Every row gives one point. Examples show where two turns around zero, p and q, send a point. Where does a point land after both, in the order given? Backwards means that the second turn is done in reverse. Each puzzle has new turns, and all numbers are rounded.

Turn p:
-10  -20 => 22  5
-27  23 => -1  -35
38  41 => -56  3
-1  -45 => 35  28
Turn q:
-17  0 => 12  12
-27  5 => 23  15
67  18 => -35  -60
-23  -23 => 0  33
Where do these land?
p, then q backwards: -33  51 => 54  28
q, then p: -12  -44 => -17  -42
p, then q: -9  -16 => -11  -15
p, then q: 8  -6 => 7  -7
p, then q: 46  15 => 47  10

Turn p:
21  17  0  13 => 11  5  -17  -21
-7  -12  -95  -32 => -6  -6  -62  80
19  -22  26  23 => 34  -4  24  -17
-10  9  36  -24 => -29  -18  22  -20
-22  8  33  20 => -10  22  32  -21
Turn q:
-16  -9  -20  14 => 4  17  -19  16
-1  2  33  8 => 2  -24  20  13
72  2  -30  3 => 19  -21  -39  -61
-30  49  5  25 => 45  21  32  21
-24  -43  12  -51 => -71  7  7  9
Where do these land?
q, then p: 29  43  41  -21 => -4  -53  41  -18
p, then q: -2  -46  -15  27 => 33  -42  -6  -12
q, then p backwards: -13  56  14  -8 => -11  -30  34  37
p, then q backwards: -21  -13  3  -17 => -16  -9  23  -6
q, then p backwards: -13  -12  5  22 => -1  -15  -23  -8
p, then q: 26  48  -3  -9 => -24  46  -11  -17
q, then p: -7  -77  -44  5 => -12  55  -37  58

Turn p:
14  18  -13  14  34  8 => -4  18  -33  18  14  -12
-19  -39  5  -9  -5  0 => -17  -17  30  10  -21  -3
17  20  12  44  -2  34 => -2  -8  -41  15  19  40
46  -18  8  42  4  -33 => 9  40  20  37  29  33
-15  -12  13  -64  -1  -31 => -13  14  42  -43  -22  -34
-35  -6  -10  -24  6  -54 => 24  23  31  -8  -40  -34
33  -13  18  46  28  -8 => -14  36  -7  42  16  32
-37  8  13  -40  -23  -8 => 5  -15  16  -45  -33  -12
-3  43  -46  -11  -40  92 => 11  -90  -59  -26  40  -13
Turn q:
-3  42  8  -2  -2  -7 => 2  28  -5  -26  10  17
12  30  37  -23  -23  -60 => 18  49  48  -27  34  -13
-65  38  -18  -25  28  13 => -37  17  -8  -46  -54  28
-25  51  -37  -22  -15  2 => -2  22  -29  -59  -21  -6
18  30  5  12  13  -13 => -3  7  -2  -17  32  19
13  -55  24  10  -31  25 => 29  -8  2  64  -10  -20
0  3  22  27  -15  -16 => -7  27  2  19  23  -5
13  -72  -35  22  21  13 => -20  -69  -7  41  -5  -26
37  -67  -6  0  23  42 => 22  -72  1  49  -10  4
Where do these land?
p, then q: 55  16  -13  -28  -11  0 => -16  -23  36  -28  -1  39
p, then q backwards: -7  -6  15  11  -50  11 => 22  3  4  -24  41  16
p, then q: 48  -3  5  -12  35  30 => -56  -3  1  -24  -21  20
q, then p: -5  14  11  -32  8  8 => -13  -13  3  -27  17  11
q, then p backwards: -46  23  -16  43  -13  1 => 7  16  27  -3  60  17
p, then q: -12  29  -11  42  12  7 => 1  -25  -42  -8  19  -16
q, then p: -38  -10  -46  26  28  16 => 24  -47  22  16  -37  -23
p, then q backwards: 5  -63  56  -50  -8  -72 => -58  2  55  -57  24  -68

Turn p:
23  37  28  15  -9  -14  1  41 => -6  -9  -3  59  -17  3  18  26
35  -3  -8  -9  30  -20  -2  41 => -25  10  -17  16  -49  -16  -13  15
20  -28  22  19  1  -27  -27  21 => -31  -2  -2  33  -6  13  -41  -1
-62  -28  -35  -8  -14  -5  9  0 => 24  13  -39  -31  14  21  1  -49
-4  -48  -40  20  -41  71  55  -58 => -31  31  5  -85  79  15  42  0
-38  -34  8  -30  -12  37  34  -35 => 24  15  15  -63  20  44  12  -5
-6  40  15  19  36  -8  -2  -22 => 34  13  30  23  2  -35  -3  6
52  62  18  -8  0  -45  -17  -16 => -11  -40  50  49  -33  -40  17  -1
-20  1  -7  -17  9  11  -52  29 => 23  -33  -39  0  -9  -4  -34  10
Turn q:
13  19  -30  16  -63  -50  88  8 => -56  -16  -18  -71  85  7  1  -8
65  -39  22  -24  18  -31  18  1 => 0  -29  -18  2  -3  60  -46  -39
3  23  18  24  5  -2  11  29 => 26  -9  24  -5  31  1  10  -4
-35  19  30  -6  37  1  -39  -35 => 16  45  34  32  -29  1  -15  34
-41  2  -7  -3  -26  11  -47  7 => 18  11  -5  -18  -35  -33  21  35
43  4  15  27  -21  21  30  -37 => -37  -41  22  13  22  -18  -36  -12
-25  -63  -8  2  36  5  -18  26 => 9  -7  -9  17  -48  40  50  -5
-40  19  34  -30  -21  -5  -37  18 => 39  33  18  -39  -32  -18  -5  17
-7  27  -32  -11  -33  14  69  -12 => -54  17  -7  -26  46  -33  8  -31
6  -20  -17  -14  37  20  -41  33 => 43  -2  -28  32  -32  6  24  -13
18  10  -25  20  29  16  -33  -38 => -4  -4  -14  62  -2  -15  -12  26
Where do these land?
q, then p: -13  -36  13  -5  -11  -7  -5  33 => -17  -11  8  -33  -3  27  25  9
q, then p: -14  8  -29  -40  21  35  1  -33 => 20  -7  2  33  29  -28  27  -39
q, then p: 32  22  -46  43  15  -27  -10  4 => -17  50  -40  -3  -9  -35  -25  15
q, then p backwards: 63  -36  31  -17  -32  -44  -33  46 => -55  -24  6  -73  -8  19  -57  9
p, then q: 7  -14  52  -29  -2  -43  -54  37 => 2  -66  4  -1  -52  -36  18  35
p, then q backwards: 18  51  -39  50  11  -19  -29  27 => 20  29  -57  10  2  59  -22  -21
q, then p: -16  4  10  -28  18  -8  33  3 => 33  -11  25  -8  8  -14  17  13
p, then q: -25  -22  28  53  26  30  32  -42 => 60  34  28  40  29  -1  -28  -16
p, then q: -13  -12  -33  -32  -32  49  23  -16 => -20  39  -25  -2  -12  9  0  -62
q, then p: -4  7  19  -30  -16  49  28  -8 => 20  -19  46  9  6  7  -4  -41
q, then p: -35  28  -5  35  2  -14  14  -50 => 48  23  -24  45  -16  12  -8  15

Turn p:
24  54  -11  44  -19  6  8  -32  -1  18  22 => 20  -10  -2  -44  32  8  -13  -47  1  42  -11
-29  -45  43  17  21  5  -19  -17  -13  -44  -7 => -16  -6  -4  11  1  -64  32  52  -5  5  -7
-10  -5  -36  -31  -31  66  3  28  -15  37  -1 => -1  -49  -9  22  1  26  -51  -11  34  -28  43
2  19  -27  13  -2  -50  -49  -54  60  -30  -36 => 52  48  -22  -16  -27  -17  70  -31  -27  26  32
14  5  -16  -4  -11  28  31  30  -12  50  -46 => 10  -14  -26  12  -25  33  -44  -15  50  -16  -18
-12  35  -1  5  0  10  -37  29  -21  31  -12 => 29  -14  -2  -22  -20  26  -36  29  4  18  15
-19  31  -9  -21  -35  -3  26  21  -24  0  -25 => 32  -26  -23  10  1  30  -21  -1  -18  -31  -20
30  -19  -14  22  -6  16  5  43  -8  -12  33 => -13  -21  45  14  27  25  10  7  33  7  -4
-8  -23  78  -15  53  -6  0  -10  30  -62  25 => -30  28  54  22  -12  -80  19  27  -43  0  -25
-22  20  -20  32  -20  -69  -8  -43  61  23  3 => 2  32  -43  -11  -16  25  44  -46  -48  58  9
11  -30  -33  -25  40  32  40  29  -50  8  30 => -37  14  16  22  52  17  -43  23  42  -42  3
20  -44  46  -36  10  -34  -2  -24  -7  -20  15 => -49  17  18  -20  -15  -30  35  14  -21  -40  -15
Turn q:
-45  -6  13  -10  28  33  -22  -13  -5  41  18 => -40  -24  -15  1  -3  -17  -3  -1  -34  26  48
12  -52  -26  53  -48  -3  -10  0  0  -38  4 => 64  16  -8  0  31  -20  -19  -24  54  26  -3
3  -17  31  -26  -11  -29  70  32  -15  23  -17 => -3  5  29  -50  -65  30  -6  -9  20  -29  7
11  4  -21  -19  54  -17  -25  -25  48  41  -12 => -12  12  30  31  1  -26  50  -16  -61  -10  12
35  -52  -24  -17  19  63  -4  -38  23  12  0 => 10  9  21  -45  58  -7  25  -28  -44  40  13
14  -1  1  10  -20  18  2  41  -30  25  -31 => 37  -26  -16  -19  -12  36  11  15  8  -9  24
32  -2  29  -35  -44  -41  -13  58  -40  6  30 => 40  -41  22  -10  -31  16  -70  19  0  -48  -12
0  47  27  -7  -14  -16  38  2  34  22  3 => -17  25  22  7  -53  17  6  37  -8  9  -19
9  17  26  47  -25  11  -31  -40  -11  -38  -39 => 3  -20  1  19  43  -10  29  40  61  21  -16
-30  18  27  45  25  -24  6  39  56  -45  -16 => 0  46  -43  8  -35  -57  27  33  29  -23  -19
-23  13  -33  3  46  30  8  -37  -44  -6  47 => -60  18  -27  15  50  25  -28  -26  -15  6  27
-18  31  -51  -42  -8  -24  -20  -19  -16  -42  14 => -22  -18  -18  44  17  13  -22  -41  -9  -10  -59
Where do these land?
p, then q: 53  13  26  62  -49  -1  -43  -52  -18  -29  26 => -36  -1  76  -59  -41  5  9  -49  -30  -25  -1
q, then p: 56  5  19  31  -89  26  -32  -59  25  -28  93 => 6  38  33  -57  -106  24  -42  55  42  59  2
p, then q: -4  -37  -13  -38  -2  9  21  26  -43  -2  -33 => 29  24  -53  -9  15  -30  7  -3  16  -3  -36
p, then q: -31  19  -4  31  14  -12  47  13  33  -15  6 => 2  0  2  27  14  26  41  16  18  -3  49
q, then p backwards: -13  29  9  16  -14  -54  -9  22  36  -25  20 => -12  -11  30  -14  40  12  26  19  12  -12  -54
q, then p: -8  -7  -49  -4  15  55  -12  10  -39  23  -33 => -38  16  -7  10  58  -15  -26  -17  39  -21  29
p, then q: -12  -10  -14  -14  41  -25  15  -36  13  11  -7 => -23  7  -21  51  -4  29  0  3  -3  -2  -18
p, then q backwards: 40  26  48  14  -6  -2  3  2  62  -15  5 => -5  -31  -12  -42  -29  -32  14  -29  52  17  -11
p, then q: 1  -3  -5  -24  34  -11  36  27  -15  -23  -18 => 9  7  -34  9  13  -3  28  37  23  -21  -19
q, then p: 42  49  -2  0  -39  -35  5  -5  26  10  18 => 37  -41  17  -14  -34  -6  -7  14  33  24  -39
q, then p: -38  20  0  -45  51  5  -8  24  -13  -9  -10 => 10  -8  -42  29  46  -1  24  26  -12  -29  17
q, then p: -25  -32  0  -3  52  1  9  38  -30  53  1 => -28  -24  18  -10  68  -3  16  -5  -39  -22  31
q, then p: -13  -47  -25  -5  3  10  -30  6  8  8  -26 => -38  30  -12  -22  22  1  19  -23  8  -20  -7
q, then p backwards: -49  -25  9  -20  -11  35  -3  -16  -44  39  -42 => 3  -22  -5  25  -70  20  -38  -11  13  39  26

Turn p:
-27  -47  -10  23  -16  -23  -31  3  14  -34  -1  -31 => 30  -17  -16  -28  36  5  32  40  -24  -19  -7  -21
35  36  24  -9  7  44  19  49  3  2  3  -22 => -16  34  39  4  10  -22  19  -37  23  46  -19  15
-27  -8  14  -30  -42  -42  -37  -41  22  33  -47  44 => 1  -56  -19  -30  -17  29  -60  21  -8  17  54  -36
-19  -44  28  -15  45  18  -35  -8  10  -38  -27  -1 => 27  -25  -9  -6  0  30  69  -20  -2  -2  36  -20
-7  34  53  49  -13  45  28  23  -3  39  12  -16 => -51  48  58  33  33  6  -1  18  15  26  11  8
6  50  19  37  4  -4  34  -24  -15  -17  24  -38 => -23  37  18  4  9  -15  6  23  -9  -10  7  72
13  -37  35  47  37  -29  -34  30  28  37  30  44 => -21  8  -19  38  8  80  8  1  -51  28  -29  -34
26  7  -32  -23  -48  9  59  -29  24  -36  30  38 => -16  17  18  -42  -83  -37  -19  16  1  -29  -29  -3
-8  19  -24  -19  -44  -7  11  -44  -7  39  20  15 => -2  -16  17  11  -28  -24  -68  23  -5  -19  9  1
-47  -3  -11  26  3  -42  24  27  33  -21  -48  -8 => -28  -7  -23  -63  48  33  3  4  18  -30  -4  -3
23  -17  -12  -12  35  -24  50  17  -44  -32  -58  -53 => -26  -30  -55  -12  26  -41  52  -18  50  -7  -14  45
37  5  11  -11  43  9  -10  17  16  30  47  -10 => 0  0  24  41  -4  9  8  -41  -37  24  -34  14
-4  23  -19  -22  -35  -14  -32  1  -68  -19  39  38 => 71  22  -21  21  -37  -2  -42  34  28  10  -11  13
-26  -32  -39  -54  8  22  -16  -8  -26  -17  3  20 => 57  -28  -7  10  -29  -10  5  -18  31  -34  2  -29
25  14  -37  15  15  37  -31  -13  13  35  -26  -20 => -4  14  -6  19  29  -41  -14  -45  -31  0  28  -22
Turn q:
-13  -2  3  -32  -30  -42  49  -21  52  33  26  33 => 8  16  -1  -20  -36  18  -67  8  65  3  -32  7
46  48  -12  -8  -45  20  -29  42  -5  -52  35  -11 => -2  -9  74  -34  -6  -11  6  -33  -28  -55  43  0
20  37  3  -16  7  5  0  -46  -3  -17  18  18 => -15  22  -3  -36  -5  -36  -25  19  -12  -16  7  -19
12  10  1  -41  35  -16  32  27  20  21  12  -32 => 19  -11  7  7  -29  -12  -2  37  10  -18  -20  58
7  -23  6  45  37  -30  5  37  -19  4  -26  10 => 8  -17  -23  30  43  39  34  28  10  -18  0  -1
10  -15  -47  -40  -8  47  -13  -8  13  -40  -45  -12 => 3  25  42  37  6  -28  -13  -27  -62  9  -33  -4
30  -46  17  5  24  38  -20  -19  17  -29  6  -32 => -9  8  25  -1  43  -14  0  15  -38  50  18  32
-21  -29  4  48  18  -50  -26  43  -13  -19  -29  -15 => 24  -52  3  29  35  44  44  20  4  7  1  -27
19  -36  37  -31  -38  13  -6  14  5  8  -44  52 => 17  62  12  -23  29  32  15  -37  12  8  -45  1
37  18  -41  -9  47  -29  3  -22  -31  45  42  12 => -8  -33  -65  -24  4  -17  -39  22  -16  -51  -5  29
-28  7  15  32  -40  -16  36  38  -1  -34  33  38 => -42  -1  34  -3  -16  55  4  -3  48  -22  20  -29
-22  -33  -43  8  -28  5  -35  -11  -29  36  5  -37 => 13  -45  -34  13  -14  12  -10  -54  -36  32  7  3
-48  52  13  -41  24  5  -32  12  -25  6  1  44 => -28  -10  -14  -30  -23  -44  48  -11  20  -28  -48  -29
3  -24  14  50  21  51  7  -49  57  6  -27  -30 => 5  35  -5  49  38  -39  -19  12  9  69  41  9
-53  36  31  31  -24  -1  31  -38  -40  32  -6  -39 => 5  12  -54  7  -71  3  25  7  13  30  48  -32
Where do these land?
p, then q: -6  23  48  -9  -36  -1  4  44  28  -7  -21  26 => 19  14  -6  -11  -30  -42  17  -28  29  22  -21  44
q, then p: 30  7  10  -23  66  -9  24  -23  -7  -35  38  -47 => 30  5  -19  9  7  45  -11  12  59  35  -57  -20
q, then p: -17  -4  -14  -4  -14  12  2  -17  38  29  -71  20 => -36  20  -31  -12  30  -24  -21  -17  -48  10  32  23
q, then p: 6  9  -41  -22  -13  -27  0  28  -5  54  -9  28 => 10  10  -37  -40  -26  -33  22  -5  -22  -13  32  -24
q, then p: -13  -9  67  2  41  6  18  -12  -48  12  59  -39 => 5  -12  34  7  -21  14  -50  -5  58  -26  -65  -40
p, then q: 16  -3  -23  14  -33  54  7  8  38  6  -23  66 => 42  -27  19  -17  -72  -33  7  -6  -13  27  32  -10
p, then q: -9  -7  -4  -3  -39  23  -52  16  67  20  -8  21 => 30  -13  -18  -35  -31  -22  36  7  -45  28  18  45
p, then q: -25  28  -25  7  -63  23  15  -13  39  -1  -4  5 => 24  -26  39  -54  -23  -17  39  13  -3  6  -17  0
p, then q: -1  33  -16  34  9  -45  -32  -12  -11  20  -10  40 => -24  -34  -10  0  16  -42  0  -47  -33  -26  8  -10
p, then q: -21  -16  -39  -32  -10  -30  -23  -28  -23  -14  -12  50 => 14  -19  47  -4  21  6  -39  -41  -48  -3  10  12
q, then p: 50  -9  33  2  3  -9  -4  -10  -53  -6  11  -54 => 22  13  5  45  -45  -18  -10  -7  46  10  -48  5
p, then q backwards: -6  3  7  5  60  15  -1  21  -64  -32  20  -66 => 19  -10  23  9  41  31  -11  72  22  47  -48  -13
q, then p: -2  -56  0  30  30  -12  42  -1  0  -45  30  -49 => 5  32  27  60  28  39  7  9  30  13  -24  -52

Turn p:
-5  16  37  28  -32  -1  -8  -18  31  26  10  -32  18  25 => -22  20  -1  1  -18  -3  10  -22  58  5  -22  -14  21  -35
85  36  -73  26  -6  8  -22  -63  -10  -21  -7  -12  -6  46 => 45  36  57  -14  -10  -12  -57  4  26  -38  -61  8  36  67
26  -61  -42  -13  -5  -15  -39  13  47  42  33  60  -26  -25 => -1  40  -18  -50  -21  -5  -3  63  -18  67  48  18  25  36
-5  31  30  -21  52  5  -27  37  2  -27  44  -18  -36  29 => 30  -10  -56  43  -6  50  -21  24  34  -22  14  -3  -29  3
-7  -30  41  -37  13  -19  23  -6  1  -10  -15  18  -24  10 => -22  1  -28  48  27  -1  -2  9  -30  20  1  24  5  -11
-25  -12  -15  -5  41  -45  19  6  65  16  25  43  -33  -13 => -9  37  -19  28  -19  -9  29  21  0  19  78  42  0  28
15  11  -2  30  -21  7  17  -40  5  31  -30  -67  -51  25 => 5  64  42  18  25  20  35  0  28  -17  -58  -8  13  -13
28  -2  -62  -27  -55  -2  15  -20  -2  -24  -13  -18  19  -38 => 54  25  30  -39  -6  -40  -13  -32  -51  3  -17  -3  13  -6
0  39  -16  10  -8  -7  9  54  -36  15  -45  39  -9  55 => -1  -40  -32  -23  52  -19  35  1  25  -30  -29  23  -8  52
-29  5  -1  -7  27  -10  -49  10  23  -19  -10  -33  14  -16 => 23  -22  -7  17  -59  5  20  25  -2  -13  1  -7  -7  -24
-56  8  18  -5  -15  28  36  -37  -10  16  -7  33  6  -9 => -47  -8  15  -9  33  0  7  -22  -15  -31  34  17  24  -38
-1  33  20  -16  22  -20  15  -10  -64  10  -1  -11  21  3 => 15  -57  20  27  28  28  -2  -37  7  1  -8  6  8  3
-23  -18  35  49  -22  -4  5  -13  -71  -13  33  6  25  15 => -58  -34  13  -23  0  45  -28  -51  7  8  -27  14  -27  -8
9  -1  14  10  -5  26  -17  68  16  -16  -25  31  27  -63 => -11  -32  -38  -29  -18  -32  19  8  -36  3  26  -72  -18  14
-13  -55  16  -23  13  48  22  19  4  -26  8  -38  56  -44 => -1  -23  20  4  -7  -28  -30  8  -35  24  21  -45  -53  -70
Turn q:
24  -25  -31  -33  30  -17  -44  26  -29  8  33  -17  -40  -38 => 11  -62  -18  10  -22  -11  7  -51  19  13  -25  56  -11  -17
-18  16  -39  2  -11  -38  30  37  15  -31  -43  30  26  -18 => -46  -13  -12  8  30  4  26  52  -12  51  33  2  -16  5
35  -8  8  -4  -30  -5  22  32  33  48  -27  -28  27  -25 => 11  1  -63  0  -3  6  -19  20  41  -4  46  -23  -24  -13
62  21  5  11  30  -1  11  38  51  -5  14  -23  19  43 => -21  20  -18  -70  -45  6  25  14  32  -27  38  15  3  -6
20  -4  23  -17  -12  32  51  -20  1  -56  -25  -11  26  -12 => -30  -7  -4  -10  45  -25  6  11  -4  -52  20  -32  -5  44
-27  38  27  -16  -22  -6  -7  -17  -33  -18  13  47  -56  1 => -31  28  36  36  -5  -20  -27  -16  -6  29  -52  10  5  38
-20  -51  29  -37  -26  35  39  -55  37  -47  42  42  -2  31 => 7  53  3  -7  50  -5  -23  12  -61  -70  -22  41  -3  53
40  -9  11  -6  -25  -7  -46  -59  -23  -31  -51  -48  -13  -28 => 35  -27  14  43  -10  -79  36  -13  15  -31  -2  -41  -28  9
-4  -10  -53  29  -10  28  -60  25  -43  39  36  2  -17  -29 => 15  -36  2  27  -13  49  8  -29  22  14  -63  9  -22  -61
-12  49  1  -32  5  -29  36  26  3  27  -6  31  40  48 => -20  45  -8  -55  26  -4  -18  24  16  61  16  2  26  0
-42  -8  -41  40  11  2  28  -58  1  2  44  37  -23  -34 => -27  -4  42  37  16  17  -40  -3  -71  -16  -12  21  -4  -50
16  -42  -8  54  33  6  -7  23  -9  40  -8  -1  10  15 => 14  -7  -38  -4  -30  40  26  -11  -16  -5  4  -19  33  -44
-34  -2  38  32  -16  -25  -23  10  -36  -23  -10  -47  33  9 => 33  0  37  35  15  15  39  -1  38  5  26  -24  42  16
3  28  -12  -7  -11  21  15  27  8  40  -17  -33  -30  40 => 9  -9  -12  -32  -37  3  -35  42  35  8  -21  -17  15  0
-42  7  42  -16  55  2  -46  -34  23  9  4  18  0  -4 => 41  18  39  -17  -19  5  -11  -53  -47  26  15  0  -11  27
Where do these land?
p, then q: 25  -11  -5  -9  -37  1  -20  -12  -17  44  -31  19  56  -14 => 55  5  -42  -6  40  -18  -6  -17  5  22  43  -3  17  2
p, then q: 11  -8  -12  58  8  -23  -4  -33  -28  -7  46  42  -64  6 => 8  43  45  -52  2  27  -11  13  -10  9  -69  -25  1  32
p, then q backwards: 25  42  22  22  63  -44  -4  24  3  34  -19  0  -10  38 => -8  -11  29  -5  -54  -13  -22  56  -30  -46  -21  -34  -14  -19
q, then p: 41  -74  50  62  20  28  -8  27  -2  -11  21  -15  5  -21 => -9  39  46  -24  -7  -28  -71  -38  -24  -57  -8  3  -32  -15
q, then p backwards: 28  -48  22  18  17  -32  1  -19  -5  -44  18  -3  11  -2 => -43  41  -7  -10  -1  -24  31  -16  21  -4  -33  22  -17  -13
q, then p: 4  40  -38  -14  -40  -8  -3  -47  -42  -33  29  -69  -22  19 => -43  -6  -55  63  -52  -36  29  -3  -21  40  -5  -21  -4  11
q, then p: -2  12  12  15  -1  0  41  27  -16  9  -3  5  -14  -25 => -10  -6  14  -27  -31  5  7  18  17  -13  7  10  -13  -30
q, then p: -41  2  44  6  -39  -6  29  39  75  26  2  66  -18  -22 => 11  -6  -20  -74  18  51  4  28  63  -69  -2  -1  4  21
q, then p: -8  34  -6  34  19  10  -6  -33  11  -32  39  15  12  34 => -16  -33  -36  32  21  13  -3  -39  -17  -22  9  -23  16  -29
p, then q backwards: 12  51  9  -49  -2  39  -30  -2  -13  -19  6  33  29  -15 => -4  -38  8  -8  30  23  50  -14  -14  34  -17  -54  -4  -4
q, then p: -33  -2  21  -17  -34  22  -13  57  27  2  -37  3  -8  20 => 20  18  -17  -25  40  -26  4  41  52  -12  -25  -4  -15  4
p, then q backwards: -8  -18  -12  -51  2  10  43  -11  18  4  -31  -22  8  51 => 3  -14  -41  -25  -45  -42  1  -47  -20  -1  24  -3  7  2
q, then p: -1  15  -12  15  9  0  -23  -9  -17  -8  -73  -21  22  10 => 24  20  16  24  22  -2  21  -20  15  51  -16  -11  -33  -24
p, then q: 33  5  -86  -60  -8  0  -5  -5  -5  12  -23  -41  30  -30 => -17  24  -67  -2  -8  -60  25  -56  52  -9  25  -3  13  -1
q, then p: -70  -27  -16  -20  -32  8  23  34  -21  -34  78  -26  -21  -20 => -85  -33  -20  1  -14  -27  -37  73  4  -21  13  -19  -11  27
p, then q: -17  -12  7  -10  55  -5  -20  -37  33  56  -21  14  -17  -31 => -22  25  -9  -3  28  78  -10  -8  37  -12  29  0  29  -2
